Every row gives one point. The window is the flat piece filled in between its corners: a triangle in 3 columns, a solid with four corners in 4, and so on. A path goes straight from each point to the next, and from the last back to the first. List the points from which the path goes on through the window.
In the rows, 128 means zero.

Window (3 x 3)
[[118  67  89]
 [161 147 139]
 [163 156 102]]
Path:
(1): [ 71  55 111]
(2): [ 97 101  80]
(3): [160  92  98]
(4): [147  50  91]
(5): [82 68 97]
(6): [140 147 101]
(7): [166 130 102]
(8): [178 109 102]
(9): [100 108  91]
(10): [129 118  85]
(11): [163  88  88]
(12): [149  75  84]
Through the window after points: 6, 8

Window (4 x 4)
[[ 86 144 123 209]
 [ 65  99 115 128]
 [197 159 182  79]
 [144 129 111 142]]
Path:
(1): [133 121 171 122]
(2): [112 151 135 113]
(3): [180 177 148  74]
(4): [197 113 225 115]
(5): [156 122 154 129]
(6): [154 183  95  93]
(7): [117 150 101 133]
(8): [133  87 146 162]
(9): [112  94 117 199]
(10): [103 189 126 158]
(11): [110 172 117 126]
(12): [128 116 170 152]
(13): [141  96 161 124]
(14): [151 187 145  77]
(15): [170 201 146  96]
(16): [207 108 192 113]
Through the window after points: 3, 5, 7, 9, 13

Window (6 x 6)
[[ 95 177 168  87 100 103]
 [111 182 110  56  87 105]
 [159  95 121 172 117 133]
 [144 126 138 169 213 100]
 [ 82  66 114 179  37  74]
 [143  72 124 117 118 119]]
Path:
(1): [ 86  79  85 143 132 133]
(2): [ 99 142 118 151 136 144]
(3): [143 117 137 128 110  42]
(4): [181  89 164 156 165  52]
(5): [ 93 134  97 133 144 171]
(6): [ 98 144 110  94 109 169]
(7): [155 103 138 133 106  72]
(8): [147 152 140 104  74  50]
(9): [ 93 119 107 118  81 113]
(10): [ 99  98  99 114  57 148]
(11): [120 117 138 125  53  45]
(12): [155 122 152 139  51  46]
(13): [ 75 111 109 131  96 103]
(14): [ 67 132  94  75 117 145]
(15): [165 155 157 114 118  51]
(16): [175  93 140 121  94  96]
Through the window after points: 4, 6, 8

Window (8 x 8)
[[ 88  63 155  89 137 210 151 110]
 [131 213 119 114  67 121  93 144]
 [116  88 177 114 178 150 174  95]
 [ 69  70 111 104 135 144 198  90]
 [158 163  60  69  99  99  80 163]
 [116  46 173 101  83 139 153 194]
 [132 146  99 155  94 118  62 156]
 [174 131 105 106  49 110  84 121]]
Path:
(1): [151 153 120 137  93 159 152 146]
(2): [117 117 125  79  96  92  73 117]
(3): [ 67 124 172  99 129 107  98 118]
(4): [161  96  93 130  99 132 176 144]
(5): [162 153  68  98  94 123 105 161]
(6): [124 138 110  44  99  78  60 131]
(7): [102 100 126  94  83 117 104 154]
(8): [157 109 110 114  56 144 143 185]
Through the window after points: 1, 5

Window (9 x 9)
[[102 160 119 168 164 111 143 154 188]
 [139 126 136 189 108 141 185 100 188]
 [122 197 140 174  69 128 138 136 122]
 [123 177  79 118  94 140 159 159 165]
 [158 203 107 102 164 112  43  85 137]
 [119 149  90 166  80 113  80 158  82]
 [178  88 221  47 151 173  93 106 177]
 [ 55 108 137 163 104 102 142 115 171]
 [131 205  93 113 140 181  52 125 121]]
Path:
(1): [123 150 158 157  86 165  83 141 232]
(2): [150 164 153 156 104 114 109 148 238]
(3): [102 173 110 112 158 153 123  96  81]
(4): [154 163 123  94 160 118 122 101  98]
(5): [128 146 145 129  93 154  76 118 187]
(6): [113 189 125 184  91 118  60 174 179]
(7): [115 162 124 148 141 128 150 128 152]
(8): [130 184 114 112 154 121 120 100 132]
Through the window after points: 6

Window (11 x 11)
[[ 77  94 181 122 147 148 136  79 151 137 153]
 [159 152 143 168 134 109 113 176 190  83  90]
 [179 136 167 189 170 157 163  86 155 152 168]
 [137  61 142 111 141 219 161 124 148  71  95]
 [208  81 124 109 165  89 132 221 156 155  93]
 [144  91 171 139 132 140 163 194  62 122 119]
 [165 133 116 177  90 217 102 138  95 173 123]
 [ 84  56 130 119 140 157 125 104 104  51 140]
 [220  69 154  36 125 128  75 148 135 141  86]
 [124 152 116  74 156 113 154 145 153  92  96]
 [136  52 162 137  77  57 138 104 160 111 142]]
Path:
(1): [170 106  95 156 143 171 102 145 135 146   7]
(2): [127  84 147 152 148 103 122 130 130 128  67]
(3): [200 109 143  68 112 135 111 164 150 111 164]
(4): [208  77 140 110 136 130 132 198 159 111 144]
(5): [141  92 129 119 165  94 130 156 132 159  63]
(6): [126  99 111 181 128 124 136  98 110 119  59]
(7): [181  91 158 110 125 121 127 174 154 118 145]
(8): [160 116 196 128 127 168 143 211 118  87 191]
(9): [132 118 114 171 150 118 145 108 159 128  83]
(10): [143 103 135 131 147 143 106 127 120 106  72]
(11): [144  95 145  94 147 157 131 144 140 109 140]
(12): [169 115 167 132 111 145 144 161 118 151 230]
Through the window after points: 4, 12

Window (12 x 12)
[[167 159 111 124  96  80 127 130 132  82 138 113]
 [ 82 204 104  75 137 185 137  48 163  27 184  96]
 [166  70 177 140 158 100 121  90 124 156 140 122]
 [179  63  90 131 178  98 127 130  94 126 176 101]
 [102 161 195  99 137 212 134 118  55  92 118  70]
 [ 33 170 169  97 106 168 197  96 122  18 119  51]
 [148  99 180 200 148 121 174 139  82 148 187 145]
 [108 109 143 141 103  72 121 118  89 176 204  93]
 [109 192  50  83 169  58 128  77 123  65 116 143]
 [124  72 107 156 107 118 120 141 108 163 138 148]
 [129  97 139 127 160  87  88 125 109  64 177 157]
 [133 118 149 118 166  91 142 185 144 142 156 136]]
Path:
(1): [118 117 134  58 102 115 177 119  85 112 165 158]
(2): [111 109 108  43 131  67 170 113  87  93 194 164]
(3): [154 121 120 167 146  91 106 118 142 108 141 116]
(4): [121 129 119 157 180 119 112 107 134  95 141 105]
(5): [126  98 126  48 102  94 160 110  50 141 192 137]
(6): [128 122 144  84 125 147 181 102  87  98 151 114]
(7): [ 98 183 154 157 153 161  91 112 121  80 152  89]
(8): [102 159 156 176 160 122 101  99 135  93 148  84]
Through the window after points: 6

Window (14 x 14)
[[ 97 120 134 129  80 127 181 156 135 108 150 107 127 158]
 [105  94 160 140  87 128  64 121  90 219 160 129 195 187]
 [147 114 116 156 133  88 175 125  83 135 147  52 120 121]
 [ 98  62 133 117  87 170 165 203 141 101 218 151 204  90]
 [ 87 142 141 138 143 123 125 152 131 155  90 104 152 103]
 [106 108 137 142 167 129 137 110 139  67 134 102 152 166]
 [249 162  80  89 156 101 108 177  88 155  96  88 191 124]
 [132 185 100  87 128 104 113  86  79 141 144 102 115 110]
 [154 147 194 193 139 133 128 125 136 124 127 185 100 142]
 [154 133 120  97 122 106 211 130  59 108 121 122 147 136]
 [ 95  78 127  95 146  87 149 150 128 118 100  92 102 135]
 [174 106 201 137 112 158 117 162 113 124  89 110 124 123]
 [107  98 114 178  76 167 154 154 142 132  67 152  87  54]
 [169 117 188 120  78  73 102 122 123  82 123 114 159  94]]
Path:
(1): [126 131 135 125 122 110 115 186  57  89 108 110 120 122]
(2): [132 125 126 145 126 109 146 145  63 111 108 121 131 128]
(3): [143 102 135  92 116 117 196 123 164 146 145  88 131 117]
(4): [136 120 145 109 131 136 145 133 131 168 127  93 167 115]
(5): [121 158 117 175 138  86 108 176  82  58  71 151 103 134]
(6): [103 103 133 126 105  87 107 168  67  75 117 150 132 130]
(7): [132 124 145 137 139 151 148 112 179 161 148  74 148 130]
(8): [143 133 112 127 124 118 157 132 147 151 138 113 150 108]
(9): [139 119 139 128 132 132 130 158  73 120 119 116 138 143]
(10): [101 131 139 180 139  98  91 186  78  86 136 154 143 165]
(11): [152 116 143 124 130 137 153 120 139 127 130 112 145 123]
(12): [141 111 136 119 122 123 139 106 138 149 113  88 139 125]
(13): [130 140 139 159 121 102 123 165  74 104 102 146 109 126]
(14): [116 109 138 160 105 135 115 168  96 118 116 147 128 112]
(15): [148 146 137 119 122 128 167  78 161 160 108 106 103 107]
(16): [154 124 130 127 124 131 163 132 151 128 122 112 145  96]
Through the window after points: 2, 4, 10, 14

Window (14 x 14)
[[241 161  98 110 116 107 152  95 110 230 191 173 102 117]
 [103 145 165  56 128 125 112 137 181 147 115 120 137  79]
 [ 97 126 121  47 190 147 163 106  60 113  59  99  91 153]
 [ 65 239 167  72 180 157 139 112 143 131 132 226 198 152]
 [126 156 201 119 128 131 139  78  90 175 145 148 107 122]
 [170 139  56 122  53  61 191 124 122 118 148 114 156 159]
 [ 75  41  53 108 117  53  70 211 137 143 202 214 128 137]
 [154 150 194  95 172 138 131 115 129 132 108 220 166 110]
 [156 169 151 144  91 199 108 109 144  96 117 172 105 112]
 [155 160 133 147 175 219  99  58 116  60 153 141 154 117]
 [ 91 114 160 166 125 141 164 200 154 144  94 103 125  94]
 [183 104 119 135 175 131 125  51 165 104 135 173  39 184]
 [153 149 131  78  71 142 187 159 141 197 132 150 241 177]
 [207 118 207 172 167 126  63 187 152 143 131 146  57 159]]
Path:
(1): [132 124 120 130 112 103 128 113 125 136 103 158 153 129]
(2): [167 161 137 104 125 137 179 145 136 119 165 142 131 135]
(3): [131 115 178  52 166 129 152 132 160  99 183 145 128 115]
(4): [144 150 135 130 132 143 110  98 137 147 106 151 115 131]
(5): [133 160 152 126 126 144 100 130 131 150  94 172 149 111]
(6): [138 115 192  25 172 122 186 100 164 110 183 144 110 115]
(7): [139 157 155 107  99 134 177 133 122 111 181 149  99 127]
(8): [151 130 126 123 158  98  82  98 141 183  70 148 170 148]
(9): [125 126 147 115 138 108  75 108 150 168  70 171 154 144]
(10): [135 137 136 109 125 147 152 139 135 125 164 149 126 121]
(11): [186  97 127  76 113 100 179 154 168  93 201 172  74 144]
(12): [135 130 128 138 151 128 108  89 125 151 124 162 108 149]
Through the window after points: 1, 3, 5, 7, 9, 11

Window (14 x 14)
[[160 128  81  91 133  99 120 175 139 119 146 144 210  99]
 [ 61 135 127  88 130 113 228 117 120 116 207 121 157 168]
 [230 151 124 163 123 139 150 110  93 135  40 124 149  87]
 [132 119 112 115 130   9 162 164  14 108 118 189 151 123]
 [116  94 133 126  86  78 188 156 148  91 166 108 129  70]
 [131  78 192  93  46 159  75  80 115  67  79 207 133 184]
 [ 73 156 177 100 143 161 135  88  90  68 143 134 148  71]
 [148  70 168 144 119 140 132 125 166 219 140  92 149  88]
 [166 140  59  50 152  85 151 195  61 105 220  73 128  95]
 [174 188 100  56 149 112 147 110 165 121 136 149  88 143]
 [189 189 132 110  64 150  78 205 168 121 185 112 102 113]
 [153  77 133 166 188 129 123 110 105  79 188 164 203  87]
 [154 123  96 159 106 170 178 178 179 129  15 177  50 120]
 [161 142 199  82 137 128 154 156 176 146 105  83 124 164]]
Path:
(1): [161 139 155 110 116 130 176 168 113 146 166 209 124  99]
(2): [161 106 160 103 127 129 166 134 121 113 135 168 141  97]
(3): [140 135 117 135 133 114 128 124 120 117 137 104 134 128]
(4): [107 146 132 157 138  97 124  95 129  81 124  92 123 131]
(5): [176 116 148  41 100 197 167 169 146 148 161 170 157  85]
(6): [155 106 134  88 129  94 169 175  54 134 118 167 159 110]
(7): [124 147 101 151 127  20 133 118  84  84 135 154 131 129]
(8): [124 121  58 134 149  79  98 121 134 103 167  92 155 151]
(9): [178 137 114  54 132 117 170 190  65 110 183 112 126  80]
(10): [164 118 149  87 105 109 173 164 126 120 151 152 125 119]
(11): [115 175 125 117 124 136 117 140 137 117 160  88 141 141]
(12): [121 127 154 144 131 122 102 104 115 105 114 108 143 152]
(13): [187 105 149  20  66 139 163 168 150 109 127 199 123 124]
(14): [166 154 196 112  66 134 217 156 154 109 224 196 111  82]
(15): [123 130 101 100 131 106 138 142 129 113 139 102 143 129]
(16): [138 130  98 117 110 119 111 114 124  86 133  90 152 120]
Through the window after points: 6, 8, 10, 12, 14

Window (14 x 14)
[[131 210 137 170 163 150  69  64 100  97 152 118 142  84]
 [ 84  81 161  47 143  96 156 125 120  67  87  83 108 133]
 [108  99  69  46  88 162 129 141 155 181  90  57 122 147]
 [161 130 126 128 131 101 151  88 132 110 181 107 111 119]
 [ 86 151 145 107 161  69 188 118 171 117 111 179 110 164]
 [133 157 150  93 148 122  78 175 134  91 203  97 126  68]
 [119 124 235 122 139  90  78  50 113  47 145 223  90 167]
 [104 142 174 202 172 107 102 161  68 135  97 154  90 112]
 [126 125  63  91 134 102  75 139  58 126 103 159 114 156]
 [150 238 143 163 173 143 129 137  58 184 152 109 125 141]
 [178 152  90 133 121 134  67 160  87 135  63 108 179 153]
 [150 192  93  82  89  75 109 111 119 187  65 111 102 131]
 [181 145  49  86 160 126  51 171 139 123  82  79  95 167]
 [147  92 163  95 215 164 157 100  89 167 157 129 147  63]]
Path:
(1): [154 160 112  94 134 140 132 137 107 101 116 127 124 130]
(2): [129 159 106  78 133 170 107 148  85  85 116 146  90 137]
(3): [136  93 125 127 147  44  89 122 141 156  87  85 158 132]
(4): [118 135 122 121 164 109  90 138 105 162 153  82 141 168]
(5): [154 191 129  98 121 132 150 115  88 125  75 162  88  80]
(6): [149 122 156  85 117 169 130 160 129  80 162 124  72  63]
(7): [111 151 107 119 161  67  76 101 120 141 119 106 165 153]
(8): [ 82 101 174  97 187  84 115  78 124 197 166  63 129 110]
Through the window after points: 4

Window (14 x 14)
[[ 59 121 186 150 115 179  87  82 198 118 104  86 150 190]
 [142 193  79  99 117 181 131  68  99  65 123  98 114  27]
 [135  81 237 131 102 153 122 143 181 166 152 151 111  74]
 [ 70 142 165 112  70 185 145 114  69 164 117 171 160  91]
 [234  94  73  92 178 130  47 113 167 131 222 165  75 165]
 [182 100 132 203  92 140 166 138 125 150 148 167 158 120]
 [104 100 171  83  77 167 161 170 128  46 137  96  50 151]
 [127 196 143 142  62 203  30 119 138  92 171 152  94 161]
 [ 39  93  99  95 129  73 127 231 190 117 133 165 136 149]
 [161 160 169 155 153 159 167 176  73 140 128 176 133 143]
 [ 93 109 144 124 106 164 123 114 202 121 155 237 137  81]
 [173  91 193 189 120  72 170  89 126 157 103 147 109 137]
 [169 118 216 108  74 157 183 164 115 148  56 136 121 136]
 [113 140 199  98  73  83 200 151 126  81 133  76 146 209]]
Path:
(1): [ 82 170 172 110 136 189 210 135 194 185 147 138  84 118]
(2): [115 160 132 134 114 190 136 121 144 156 167 142  85 134]
(3): [149 114 143 119  99 136 107 124 140  89 136 158 137 115]
(4): [124  95 190 122 101 132 108 150 133 100 142 157 142 144]
(5): [118 139 151 144  94 148 210 151 167 196  85 144  93 147]
(6): [122 135 114 117 143 154 158 135 194 157 173 122  56 176]
(7): [132  99 161 152  78 129 142 159 110 107 118 160 165 112]
(8): [124  82 211 150  95 146 112 136 116 111 113 157 143 121]
(9): [135 157 156 109 106 141 171 124 163 177 159 134  98 109]
(10): [103 190 113  97 128 121 193 119 215 156 161 126  84 137]
(11): [134 106 164 117 104 159  98 127 111  98 130 135 124 137]
(12): [147  72 188 120 135 162  95 154 119  84  96 132 173 125]
(13): [132 161 155 126  63 121 195 131 143 162 156 152  62 113]
(14): [124 153 117 112  78 152 157 127 169 149 141 133 104 151]
(15): [103 104 171 140 124 132 120 145 113  86 113 148 146 145]
(16): [143  97 145 110  91 127  52 139 122  67 138 152 122 150]
Through the window after points: 2, 6, 8

Window (14 x 14)
[[173  93 106 176  92 154 133  58 158  84 117 125 147 125]
 [128 158  66 152 127 139  91 174  99 130 143 149 152 130]
 [ 79 161 217 192  85 108 159  66 126 130 120  87 128  73]
 [152 100 149 165 127 177 167 178 154 105 158 107 151  79]
 [188  74 149 143  98 120 131 165  66 102 146 140 142 135]
 [ 63 184 132  62 197  97  87 152 106 176  96 225 179  90]
 [172 124  77 106 147 100 123 103 130 104 149  79 175 123]
 [177  98 133 115  87 161 168 151 157 148 124 129 101 176]
 [160 143 125 125 191 173 138 143  54 162 123  89 173  80]
 [196 121  99 165 148 122 148 120 154  97 153 149  97 141]
 [ 60  99  99 105 196 148 193 186 114 191 120 181 143 175]
 [167 156 127 121 182 157 124 148 136  77 120 124 180 171]
 [218  94 118 174  96 101  87  60 104 181 205 100 189 160]
 [182 114  90 165 160 109 108 139 176 112  82 110 156 150]]
Path:
(1): [216 159  95  66 124 177 202 117  90 136  98 197 182 153]
(2): [109  77 107 191 169 100  65 153 166 127 155  82 129 130]
(3): [144  93 133 106 181 186 103 156 140 146 138  80 103 152]
(4): [197 150  93 162 124 101 163 135 101  88 131 180 220 125]
(5): [141 170 121 134 160  97 155 122 105 116 145 137 203 105]
(6): [123  63 127 153 142 185  70 153 153 152  90 121  75 150]
(7): [101  65 117 133 157 149  81 140 101 137 172  95 135 138]
(8): [211 165 125 144 137 108 193 114 157 139  98 170 166 142]
Through the window after points: none

Window (14 x 14)
[[ 78  97 168  60 120 144  87 145 145 102 133 109 132 182]
 [ 88 155 127 112 143 132  81 160 120 100 121  99  95  98]
 [124 228  42  96 105 149 142 108 125 125 164 136 154  69]
 [146 201  94 136 146 109 151  80 126  99 113 185 183  74]
 [183 100 117 126  99 139 115  90 168 145  70  99  60 132]
 [ 91  50 103  46  89 138 105 133  97 153 140 158  24 118]
 [176 158 174 149 100  70 197  97 119 203  97 102  83  95]
 [113 166  67 149 126  68 166  63 184 133 116 141  83 194]
 [137  58 189 140 112  89 135 124 149 135 178 138 115 102]
 [132  68 167 148  81  94 140  82  74 105 123  69 138 127]
 [ 47 148  83  87  82 136 157 166 201  96  84 121 123 127]
 [132 140 117 127  71  95 108  24 162 136  98 133  73 118]
 [107  53 130  49 121  76 222  72 219 101 114  97  93  47]
 [118 178 165 170 177 197 131  64 165  73 138 171  83 114]]
Path:
(1): [170 144 171  84  57 101 175 123 141 107 137 140  82 117]
(2): [124 133 130 115  93 116 138 132 154 104 118 129  90 129]
(3): [ 62 106 103 109 130 117 136  63 141 141 115 112 152 104]
(4): [ 96  91  94 132 156  95 165  73 159 167 102 122 133  39]
(5): [182 175 151 105  59 111 151  95 141  84 123 132  64 155]
(6): [121 138 115 111 109 100 136 118 158 109 126 127  73 135]
(7): [ 86 158 102 167 147 120 125  46 141 153 101 126 162 122]
(8): [108 119  97 128 123 103 125  89 147 138 109 121 118 115]
Through the window after points: 2, 6

Window (14 x 14)
[[ 83 166  89 174 109 136 120 154 104 116 153  98 129 144]
 [207 138 154  61 157  92 127  98  99 125 106 135 117  85]
 [172 109  91 111 132 155 162  92 155  79 103 130 118 152]
 [136 124 163 144 169 165 124  84 167  48 124 172 105 167]
 [171  62 104 117 128 214 177 116  87 102 158  90 116  82]
 [ 86 125 100 109 125 165 123  81  77 124  42 138 118  91]
 [142 201 140 111 127  65 156 104  98  80 150 231 121 121]
 [125 123 101 104 151  42 119  97 126 119 131 139  55 170]
 [156 120 176 127  86 100 112 155 133 112 112 105  70 203]
 [208 110 157 117 115 100 131  92  47  91 135  78 117 181]
 [ 84  62 126 147 129 136 139 177 107  78 145 121 165 121]
 [131 144 144 127  96 109 134  83 138 138 122 171 138  82]
 [126 121 134 178 131 154 124 146  42 152  77 148 163 198]
 [166 120 111 103 103 102 103 164  73  76 249 150 154 158]]
Path:
(1): [133 109 121  83 140 123 164 118 104  86 155  85 141 159]
(2): [164 100 133 145 108 150 123 132  92 109 133 137 107 123]
(3): [179 104 117 186 111 144 104 130  86  88  66 144 107 118]
(4): [ 99 135 118 108 135 127 154 126 110 120 159 125 144 162]
(5): [128 131 145  93 137 119 132 107 102 125 150 149 113 144]
(6): [166 134 114 134 110 102 131 103 120  71 111 142 119 103]
(7): [182 132 134 170 130 101  85 146 103 111 130 158 111 118]
(8): [133 106 123  77 126 130 171  81 117  97 118 131 112 159]
Through the window after points: 1, 3

Window (14 x 14)
[[101 131 176 119 183 142  84 169 172 154  60 103  74 124]
 [183 159  64 170 109 144  76  96 198 198 113  85 188 111]
 [100 131 102  91  93 120 164  80 114  87  89 229 137  95]
 [122 105 201 116 167 209 113 134 154  83 116  98 162 138]
 [ 37 198  86 173 146 165 123 114 107  68  93 126 143 136]
 [122 177 133 151  88 119 139  20 160 185 100 200 110 136]
 [ 67 176 136 189 106 133 161 169 102 146 113 164  91 128]
 [121 169 225 122 145  72 123 137 190 146  64 145 124 155]
 [168 213 156 118 154 146 132 111 160 124 137 187 134 141]
 [105 130 120 148 158  93 129 113  73 107 206 224 116 157]
 [ 81 150  94 132 152 137 121 148 200 154 177  94 130 134]
 [124 128 191  28 100  67  99 125 113 103 182 189  64 192]
 [186 104 120  75 126  61 149 111 149 124 148 157  71 198]
 [119 120 148  46 165 138 138 118 104 180 178 109 154 146]]
Path:
(1): [ 99 121 213 130 150  71 110  91 151 115 160 106  64  95]
(2): [152 168  82 102 128 161 139 156 164 184  86 199 164 197]
(3): [125 155 132 109 138 148 135 107 157 160 115 187 122 166]
(4): [107 166 156 175 138  90 113 109 150 122 110  90 134  88]
(5): [124 158 152 134 133 103 116 108 147 118 134 135  86 129]
(6): [123 131 114 122 134 148 135 134 168 153 104 182 161 177]
(7): [118 143 149 115 149 136 151 129 126 115 121 186 118 177]
(8): [ 98 136 168 102 134  87  83  89 126 122 190 109 109  49]
Through the window after points: none

Window (14 x 14)
[[116 147 121 177 128 159  79 178 126  64 101  84 128 118]
 [152 197 158 156 104 168 168 143  81 168 162 177 148 138]
 [126 167 203 112 161  98 158 128  90 188 194 113 249 168]
 [112 130 165 150 143 132 109 126 129 164  85 146 118  96]
 [110 149 137 120 175 153 147 122 147  94  82 138 169  90]
 [115  92  65 157 165 113 134 130 124 104 146 124  95 137]
 [ 90 135  94 151 105  95 124  75 102 139  61 121 107 162]
 [ 89  79 134  55 129 130 161 122  49 100 161 140 119 105]
 [113 158 136  98 127 122 140 131 130 178 100 100 110  73]
 [128 145 142 116 101 205 109  91 153 135 171 152 110  95]
 [ 42  61  78 106 164 157 162 174 163 108 159 154 155 117]
 [140 125 103 146 126 140  77 111 124 123  86 102 174  55]
 [149 101 170 120  95 130 165 143  92 116 104  90 130 146]
 [153 162  94 132 109  93 108 154 119 118  90 177  97 143]]
Path:
(1): [ 90 156 145 156  73 103 128 130 124 110 116 119 148  58]
(2): [137 139 144 149 117 103 126 110 109  85 149 128 152 109]
(3): [ 85 128 111  97 152 194 142 153 116 217  84 159 118 167]
(4): [151 124 112 117 165 207  97 129  77 117  73 108 105 129]
(5): [115 137 121 140 122 116 120 135 133 113 122 130 147 101]
(6): [ 92 156 146 169 127 106 168 116 147 111 133 119 172  86]
(7): [127 142 150 107 141 117 128 123  88 167 138 124 169 160]
(8): [153 101 104 106 184 180 105 132  91 127 119 125 138 145]
Through the window after points: 4, 6, 8
